Each point is reached from the start by the listed moves, each made 0, 1 or 2 times, or once backwards (-1), plus a little noise. Say if it took an odd or an even number of moves. Then give how often each move was made.

Moves:
(1): 57	-29	-16	-2
(2): 42	21	-7	-3
Start: 7	-9	18	-5
Points:
-36	-29	24	2 => odd (0, -1)
22	-60	11	-5 => even (1, -1)
34	60	20	-8 => odd (-1, 2)
7	-8	17	-7 => even (0, 0)

Moves:
(1): 12	-2	3	1	0	-3	9	-4	-2	-2	2	-6
(2): -3	9	-1	-3	5	-1	1	1	-7	-8	3	9
(3): -9	1	10	4	7	4	1	9	4	6	4	-1
(4): -1	-2	-5	6	-2	-7	1	-5	7	6	2	-4
(5): 4	0	3	0	8	3	-8	-3	3	-5	0	-2
(6): -4	3	1	7	6	12	1	4	10	-4	-4	0
(7): -9	-2	-7	-5	2	-2	4	4	1	-2	5	-2
(8): -1	3	-8	5	-2	-5	-2	10	0	0	2	-1
(9): 5	3	-5	-6	3	-5	-3	5	20	-6	-4	11
Start: -3	-4	-1	4	-9	-7	3	6	-8	-12	-1	1
Points:
-4	24	-32	-3	28	-21	-3	40	38	-60	8	26 => even (1, 2, 0, 0, 2, 1, 2, 2, 2)
44	-2	4	0	6	4	-17	3	43	-42	-23	12 => even (1, -1, -1, -1, 2, 1, -1, 0, 2)
40	6	-16	-14	0	-48	8	-28	19	-40	3	20 => even (2, 2, -1, 2, 1, -1, 0, -1, 2)
24	-11	-9	-21	-7	-26	4	-15	-1	-29	-1	4 => odd (1, 0, -1, 0, 1, -1, 1, -1, 1)

Moves:
(1): -4	-3	3	-14	-7	3	6	-2	4	2	-4	-2	7	-4	1	-4	1	1	-4	-4	-2
(2): 3	10	3	-9	-2	9	0	1	1	1	-9	-14	5	10	-3	8	11	0	3	4	-1
(3): 1	1	8	3	1	-4	4	5	2	1	-2	1	2	-3	0	3	-1	4	-6	3	1
(4): 11	-2	-4	9	-2	-2	0	-2	0	-8	-4	2	1	0	-2	-4	-1	2	-1	4	-4
(5): -7	2	-6	0	2	1	0	-4	-4	-5	2	0	11	1	-3	2	-1	1	-2	-7	0
(6): -1	5	-1	2	3	4	-6	1	1	2	-2	3	1	-10	0	-1	-1	8	11	-6	5
(7): -10	-1	-2	-1	5	-4	9	4	11	-7	7	-6	-5	1	4	-10	2	3	0	4	-2
(8): -1	6	-1	-5	-2	8	5	4	-2	-4	-3	0	2	-1	9	4	-3	-2	-7	8	-1
(9): 3	2	-3	7	0	3	0	0	5	2	0	11	-3	2	-3	1	6	-2	2	-6	-7
(10): 1	-2	-7	0	9	-3	3	-1	-4	4	-1	1	4	1	7	-1	-1	2	2	2	-2
(11): -2	2	5	-3	-7	-2	-5	-9	-3	6	6	-3	0	-4	3	4	12	7	-1	-10	-2
(12): -1	6	1	4	-2	2	-1	-4	2	0	0	6	2	4	0	-3	5	-1	1	6	6
(13): -14	-2	-7	3	-6	6	-2	-5	-4	5	-5	-5	4	-6	-6	6	4	6	1	-4	6
(14): 1	-5	4	3	-1	4	0	4	-6	-1	2	6	-1	4	2	-1	-2	6	6	2	-6
(15): -3	-1	3	0	8	2	-9	-5	7	-1	0	5	1	0	3	3	4	3	-5	1	-5
(16): 1	-1	2	-3	-3	-3	1	-4	-2	-6	-9	7	-4	1	1	11	4	5	1	-6	6
(17): -12	6	5	11	-2	-10	-6	-4	-4	3	-8	4	3	-6	-2	0	9	-6	13	-1	-3
(18): 0	5	-9	-2	-5	-8	-15	4	-3	2	-4	5	2	2	-4	-2	5	5	-2	-5	2
(19): 3	-6	-2	6	-4	-8	0	3	4	-2	5	3	3	-2	3	4	-7	-2	5	3	0
(20): 12	-1	-2	-4	-2	-1	7	4	0	-5	7	9	-10	-3	-14	5	5	-3	0	12	-8
Start: -5	-14	-14	-8	-1	-4	-4	7	2	9	-4	-3	17	-2	-7	4	-11	12	2	-5	11
Points:
-13	-4	-19	37	3	-10	-43	-47	21	-2	24	32	28	-48	-34	-3	27	23	24	-38	-12 => odd (0, -1, -1, 2, 2, 2, 0, -1, 1, -1, 2, 1, 0, -1, 2, -1, 1, -1, 0, 1)
32	18	-19	-41	-23	39	7	0	6	11	0	-26	18	19	5	15	31	17	-12	40	-2 => odd (0, 2, -1, 1, -1, 0, 0, 2, 0, 1, 2, 2, 0, 0, 0, -1, -1, 0, 0, 1)
11	-23	-60	26	-8	-18	-3	32	11	16	-14	-6	18	-2	-31	-25	-14	39	-9	5	15 => odd (0, 0, 2, 2, -1, 0, 1, -1, 1, 1, -1, 0, 2, 0, -1, -1, -1, 2, 0, 0)
-12	19	13	-31	-21	-13	13	3	12	-7	-23	0	14	18	29	-7	51	28	-13	22	-9 => odd (1, 1, 1, 1, -1, -1, 2, 2, 0, 1, 2, 2, -1, 1, 0, 1, 1, 1, -1, 0)
